Each row of a before or after table is a point. One or more steps were done to the points. Then noise was added and the rows were shuffled. The steps act on how far a point lies along the listed directions, d1 being the first. Name the steps. A step turns or swaps two directions, mirrors them in a line or flattens them onto one, adds a multiple of one to another, or multiplies one. Angles are multiples of 10 degrees, from the lower direction toward the higher: turns from -170 to 170, lines from 10 to 170 but not 90. Use the fewest steps. Two steps may share a direction if one is a turn and the other turns, adds or multiplies; they go together, in the order done. Otherwise the lowest direction goes first.
In the rows, 128 means zero.

Directions:
(1): [188 129 112]
(2): [125  68 114]
Before, 11 rows:
[[118 199 157]
 [168 111  99]
 [ 90 109 115]
 [ 95 175 164]
 [165 104  94]
 [108 109 126]
 [ 92 128 143]
 [176 103 106]
 [136 156 126]
 [119 168 136]
 [154  76  94]]
After (11 x 3):
[[110 132 128]
 [ 52 123 166]
 [ 60 134 128]
 [ 91 128 137]
 [193 131 100]
 [204 134  93]
 [144 129 114]
 [211 136  96]
 [227 130 100]
 [ 53 126 155]
 [ 99 127 145]]
Steps: multiply d1 by 2; multiply d2 by 0

Directions:
(1): [142 117 187 106 148  95 117 195 161]
(2): [ 91  90 110 122  88 170 143 191 100]
(3): [113 104 153 207 134 161  82 124 155]
(4): [103 159 148  82  98 143  50 116 113]
(5): [109 163 163 122 192 182 152 132  96]
Before (12 x 9):
[[111 139 160  57 162 156 177 175  91]
 [151 189 196 127 165 113  66  88 165]
 [114  91 110 190 114 170 154 124 116]
 [115 126 104 191 147 184 124 121 118]
 [106 115  99 101 111 139 168 126  91]
 [146 118 102  93  90 140 149 118  89]
 [171 114 122 171  94  99 146  79 172]
 [155 141 131 139 173 123 180 134 106]
 [195 122 180 209 160  43 141 123 190]
 [152 152 202 160 167 108  44 125 182]
 [160 119 157  65 124   9 111 160 147]
 [134 140 121 133 120 169 109  89  95]]
After:
[[139 108 156 114 112 145 106 161 121]
 [136 114 154 177 142 134 108 178 159]
 [ 94 127  87 184  97 203  72  85  95]
 [ 80 128  91 148  56 207  93 113  83]
 [156 117 101 146 136 114 176 141 106]
 [140 134 157  87 143  79 151 144 136]
 [119 104  76 236  94 172 188  99  76]
 [113 148  66 106 112 121 153  61  59]
 [146  97 172 171 152 118 136 156 161]
 [161 128 150  79 126 104 129 150 118]
 [130  90 136 163  93 169 174 149 138]
 [155 157 122  82 139  85 149  87 127]]
Steps: turn d1 and d2 by -150 degrees; multiply d5 by 0

Directions:
(1): [138 191 154  94 111  66 156  93 141 177 169 141  91 114]
(2): [139 150 179 149 200  90 143 145 136  47 130 147 119 113]
(3): [180 128  59 140 183 130 109 127 121 156 109 183  74 130]
(4): [ 56 147  94  59 167 138 154 149  87 116 143 135 119 168]
Before, 10 rows:
[[131 147 155 155 148  94 136 129 131 111 138 143 125 111]
 [144 133 126 150 144 150 122 129 127 103 114 125 141 114]
 [129 128 133 135 179 127 127 138 124  72 108 141 117 135]
 [ 92 154 173 102 151 101 174 147 132  66 146 134 143 126]
 [ 53 139 149  90  59 149 144 113 133 154 139  72 164 147]
 [103 152 145  91 116  95 147 105 132 154 156 123 132 132]
 [108 126 130 121 114 134 130 126 130 118 143 110 145 135]
 [108 161 131 112 150 131 120 133 111 122 130 140 111 123]
 [148 131 128 137 181 114 124 140 119  95 118 166 115 116]
 [124 134 118 103  89 133 126 100 136 193 130 132 115 138]]
After:
[[ 90 151 118  76 141 126 144 120 116 152 138 144 108 155]
 [127 129 209 153 116 104 157 141 159  56 133 114 171 102]
 [100 126 143 122 112 134 133 129 131 106 145 103 153 134]
 [152 130 116 150 119 153 117 118 130 133 114 121 140 111]
 [172 110 133 172 144 134 105 124 145 101  95 136 120 117]
 [129 152 141 137 158 131 111 135 119 106 121 143 114 114]
 [187 117 117 165 157 120 104 127 135 127 107 169 111 104]
 [  7 148 192  77  86 141 166 134 125  86 149  56 186 154]
 [144 138 154 164 123  97 127 120 140 134 136 137 128 104]
 [ 92 153 167  99 144  90 154 118 131 109 154 121 142 131]]
Steps: turn d1 and d4 by 30 degrees; turn d2 and d4 by -60 degrees; multiply d3 by 1.6

Directions:
(1): [ 70  77 130 103 100 168 161 126 103  62  31 121 110 162 182 138 138 134
 120  94 128 115 147 120]
(2): [123 158 150  95 176 130 157 139  57 147 129 190 105 158  95 137 148  52
 154  87 139 120 151 192]
(3): [179  94  74 144 148 156 166  51  82 121 169 162 149 108 168 156 159 139
 171  98 106 122 100  84]
(4): [100 141  68 180 118 136 110  98 142 134 145  96 126 107 126  82 165 143
 138  84 169  61 204 177]
(5): [146 116 126  99  79 130 112 178  83 147 141 171 148 145 166  28 162 155
 136 166  78  87 112 142]
(6): [148 154 110  89 163 148  12 109 116  95  97 117 202 134 126 123 124 116
 126  89  89 160 148 129]
Before:
[[154 146 117 146  79 128  99 149 155 141 139  90 150 143 139  58 127 160
  122 171 129 102 127 119]
 [132 128 135  47 163 160  30 145 120  73  37 136 197 172 126 126  98 111
  104 116  84 194 126 109]
 [166 140  93 152 122 112 155 122 147 160 217 143 122 122 103 126 151 123
  140 139 125  88 127 139]
 [168 161 128 120  67  91 106 176 103 187 185 166 150 136 152  15 163 170
  140 189  83  73  94 139]
 [174 164 131  97 102 119  62 209  94 172 172 157 143 121 128   7 157 180
  118 178  85  77 137 173]
 [186 132 155 139 129 113 121 149 141 150 173 125 119  99 111 107 103 151
  113 188 116 125  75 121]
 [188  80  83 129 106 154 173  81 122  95 130 143 152 120 211 177 127 181
  138 124  62 155  62  39]
 [152 169 112 134 130 104 120 154 147 162 182 127 123 118 110  94 148 135
  137 143 125 101 128 163]
 [141 149 181 143 132  98  91 151 143 152 144 127 126 120  97 124 135 127
  122 164 122 156 126 120]
 [134  54 143 117  92 152 195 121 104 105 111 142 127 123 187 163 134 144
  117 161 104 155  93  92]]
After, 10 rows:
[[164 167 141 111 130  96 121 171 143 163 173 136 124 124 107 114 130 127
  131 163 116 124  98 148]
 [106  67  88 166  86 159 183  90 112 110 130 115 125 106 188 125 172 159
  125 123 137  96 163 136]
 [197 154 153  70 115 118  80 215  74 167 168 181 140 128 137  36 141 174
  118 194  61 111  92 139]
 [125 123  30 197  78 147 125  87 168 106 127  78 137 103 186 100 163 199
  124  81 136  63 181 135]
 [170 126 162 149 142 111 113 114 120 145 168 145 135 107 116 140 154 136
  138 155 110 156 110  98]
 [190 122 124 162 133 129 131 119 128 152 193 120 120  93 124 110 129 155
  123 158 117 106  83 120]
 [178 164 138 114  70  93 115 184 100 190 184 176 152 139 158  20 155 168
  139 201  79  79  88 138]
 [169 141 141 126  87 121 114 158 147 140 136 107 150 152 138  77 115 151
  124 187 106 130  86  93]
 [141 154 132 139 121  97 139 165 172 161 193 127 113 132  82 112 136 120
  116 156 131  95 134 155]
 [160 108  69  75 171 184  55  76  86  69  81 150 212 147 158 132 138 122
  137  83  73 164 121  91]]
Steps: turn d3 and d4 by 100 degrees
